Each row of a before or after table is a point. The points were changed in one or more steps. Then noise was added and the rows were shuffled. The steps act on columns, c1 being the first. Write out the steps. A step turns or swaps two columns, mirrors them in a line or flattens them onto one, adds a multiple of one to another, or multiplies or shifts one. Angles are multiples of 10 degrees, from the lower column toward the higher: turns from -170 to 170, lines from 10 to 170 but not 90. Use the fewest steps. Two steps may share a column if one is a turn and the other turns, adds or multiplies; they go together, in the order done. Otherwise the lowest column goes first.

Before, 12 rows:
[[ 33  14 -28]
 [ 72 -21 -14]
 [ 14  -4 -17]
 [-36  -9 -41]
 [ 43  18  16]
 [ 73 -51 -47]
 [ 40  54 -43]
 [ 26  39  44]
 [-41  32 -14]
 [-53  37 -54]
 [ 22  29  24]
 [ 70 -36  -2]]
After:
[[-17  18  24]
 [-16  29  43]
 [-76 -19 -40]
 [  1  45 -43]
 [-28 -14 -17]
 [-94  28 -54]
 [ 31 -47  -2]
 [-80  24 -15]
 [  3   8  16]
 [ 33 -29 -13]
 [ 31 -62 -47]
 [ -7   4 -29]]
Steps: shift c1 by -40; shift c2 by -10

Before (9 x 8):
[[-95   8  -9   0   8 -37  15 -20]
 [ 11 -57  -7 -29  24 -59 -13  62]
 [ 21 -16  28 -28  -7  13   8   4]
 [-14  17  13   2  -8  66 -42 -10]
 [-15   6  15 -19  46 -19  -6   9]
 [ 11 -12  56  -1   5  10 -12  36]
 [-26  12 -18  36  23  69   0   5]
 [-50  54 -14   9  -1   6   9   4]
 [ 27  -6 -10  43  32 -26 -16  16]]
After (9 x 8):
[[ 13 -17  25 -30  -4  12   8 -17]
 [-24  54 -17  13  -5   9   9  47]
 [ 58 -63  -7 -29  24 -61 -15  20]
 [  3   9   9 -23  52 -18  -7  17]
 [ -5  16 -17  38  21  68  -5  27]
 [-15  14  13   4  -9  66 -46  13]
 [ 28  -9  -9  43  29 -28 -16 -19]
 [-65  10  -6   4  10 -36  16  74]
 [ 39 -17  54  -2   6  10 -13   7]]
Steps: turn c1 and c8 by -60 degrees

Before, 12 rows:
[[ 30  24 -51   9 -21  -7 -11  46   7   0   4 -48]
 [ 18  14  28   4   4 -10  -2  16   0  17  11 -15]
 [ 15   8   8  -6 -31 -28 -20 -14  12 -17  -7   7]
 [ 21 -10  22  19  -9 -19   4  45 -18 -10 -42 -18]
 [ 27   1  28  18 -37   0  -6  -3   7   1   6 -40]
 [ 23  22   8  49 -13  -1   9   3   6  -8  16   2]
 [-55  18  15  -3 -30  -3   3  -5 -91  -7  14  10]
 [-95   7  19  -3 -30   1  -1   6  13  -3   2  12]
 [ 18 -70  21  -1 -22   2 -11  70   9   4  10   9]
 [ 26  23 -53  -2 -17   4  33 -11  -5   5 -19 -25]
 [ 35  26  -1 -15 -14   6   5  17  -5 -39 -16 -30]
 [ 31 -36  -8  20  17  -4  -2   6 -19  -8  12 -37]]
After:
[[ 29 -27  19 -11  18  -5  25   3 -19  -8  22 -35]
 [ 16  19  -5   8 -32 -26  10  -6  12 -18   2   6]
 [ 19  11  11  27   5 -10  -7   8   1  18  21 -15]
 [ 19 -48   4  22 -22   3  53  26   9   5  20  10]
 [ 26   6  24  25 -39   0   3  -1   7   1  16 -40]
 [ 23  12  49   0 -14  -1 -20   1   6  -9  24   4]
 [-55  12   0  16 -32  -5 -15  -1 -90  -6  25  11]
 [ 21 -10  23  17  -8 -21   4  17 -15 -10 -33 -16]
 [ 29  26  -2 -52 -21  -6  -8  20   6   0  14 -47]
 [ 36  17 -16   1 -15   7 -21   5  -4 -39  -5 -29]
 [-95   5   0  19 -29   2  -3   3  14  -4  12  13]
 [ 26  -5 -12 -51 -16   2 -41  -3  -5   6 -10 -25]]
Steps: mirror c2 and c7 in the line at 160 degrees; mirror c3 and c4 in the line at 40 degrees; multiply c8 by 0.4; shift c11 by 10

Before (12 x 24):
[[ -8  10 -16  23   8  -2   5  17   5   4  -4  -5  10   1  -1  -2   0   4
    6  10  23   3 -11 -11]
 [ -7   1   6  29  14   0  -4  12  -2   9 -10  -4  -4  -5  -3   0   4  11
    5 -10   8  -6 -21   0]
 [-16 -23   7  -2   5 -24  -4   0  10   1 -15  16  11   3  25  12   1 -14
  -13  32 -10 -14  -9  -2]
 [ -7  -4 -16  15  -8 -13  11  29   1   3 -17 -11  -9   7  -3   4  12  14
    2  10  21   1 -14   3]
 [-10  -3 -11  24  -4  -2   3  10  -9   1  -8  -3   4   5 -17  14  -1  11
   -3   6   5  -2  -8  -6]
 [-11  14   3  12   5  -2   4  19  -3  14   4  -2  10  -5 -15   1  11  -3
    9  -5  11  19  -8   9]
 [ -7   2  -4  27 -14   6  14  29   8   4  -3  -3  -7  -7  -6  -7   5   5
    0  11  12  12   2  -5]
 [ 33 -21   9 -17  -2   4   7  -6 -22   4   0  -9   4   9  -1   0   3   8
   -8   7   8   3   0 -35]
 [-14 -16  -7  -4   1 -25   2  -7  -2   2  -8  23  11 -10  32   4   3 -18
    0  18  -4 -19  24  14]
 [-12 -19 -10  -5   2 -12  13   2  -9  -8 -23  26  14  -8  17 -13   7 -14
   -9  29  -6  -4  -3   2]
 [ 23 -11  -9 -26  -6   2  -3   5 -14  22  -2  -3   2   0   1  -2 -22   6
  -19  -5   2  -8   7 -18]
 [ 24  -2  -1  -8  -6  -3  -1  -3 -20  10   9  -2  -8  20  -9 -13 -11  -5
   -8  -1  -5 -11 -13 -24]]
After (12 x 24):
[[-12 -19 -10  -5   2 -12  16   7  -9 -13 -23  26  14  -3  51 -13   7 -14
   -8  29  -6  -4  -3   2]
 [ -6   2  -4  27 -14   6  12   2   8   6  -3  -3  -7 -30 -18  -7   5   5
    0  11  12  12   2  -5]
 [-10  -3 -11  24  -4  -2  11  -6  -9   2  -8  -3   4  -9 -51  14  -1  11
   -3   6   5  -2  -8  -6]
 [-16 -24   7  -2   5 -24   5  -3  10   2 -14  16  11   0  75  11   1 -14
  -14  32 -10 -14  -9  -2]
 [ 23 -11  -9 -26  -7   2 -10  -1 -14  35  -2  -3   2  -5   3  -2 -22   6
  -19  -5   2  -8   7 -18]
 [-11  14   3  11   5  -3  12   2  -3  23   4  -2  10 -20 -45   1  11  -3
    9  -5  11  19  -8   9]
 [ -8  10 -16  23   8  -2  16  -4   5   6  -4  -5  10 -16  -3  -2   0   4
    6  10  23   3 -11 -11]
 [ -7  -4 -16  14  -8 -13  25 -12   1   5 -17 -11  -9 -27  -9   4  12  14
    2  10  21   1 -14   2]
 [ 24  -2  -2  -8  -6  -3  12 -19 -19  16   9  -2  -8   6 -27 -12 -11  -4
   -8  -2  -4 -12 -13 -25]
 [ 33 -21   9 -17  -2   4   7  -8 -22   6   0  -9   4   7  -3   0   3   8
   -8   7   8   3   0 -34]
 [ -7   1   6  29  14   0  17   3  -2  15 -10  -4  -4 -12  -9   0   4  11
    5 -10   8  -6 -21   0]
 [-14 -16  -7  -4   1 -25 -22  11  -2   3  -8  23  11   5  95   4   4 -18
    1  18  -4 -19  24  14]]
Steps: add -1 times c23 to c7; mirror c8 and c14 in the line at 130 degrees; multiply c10 by 1.6; multiply c15 by 3
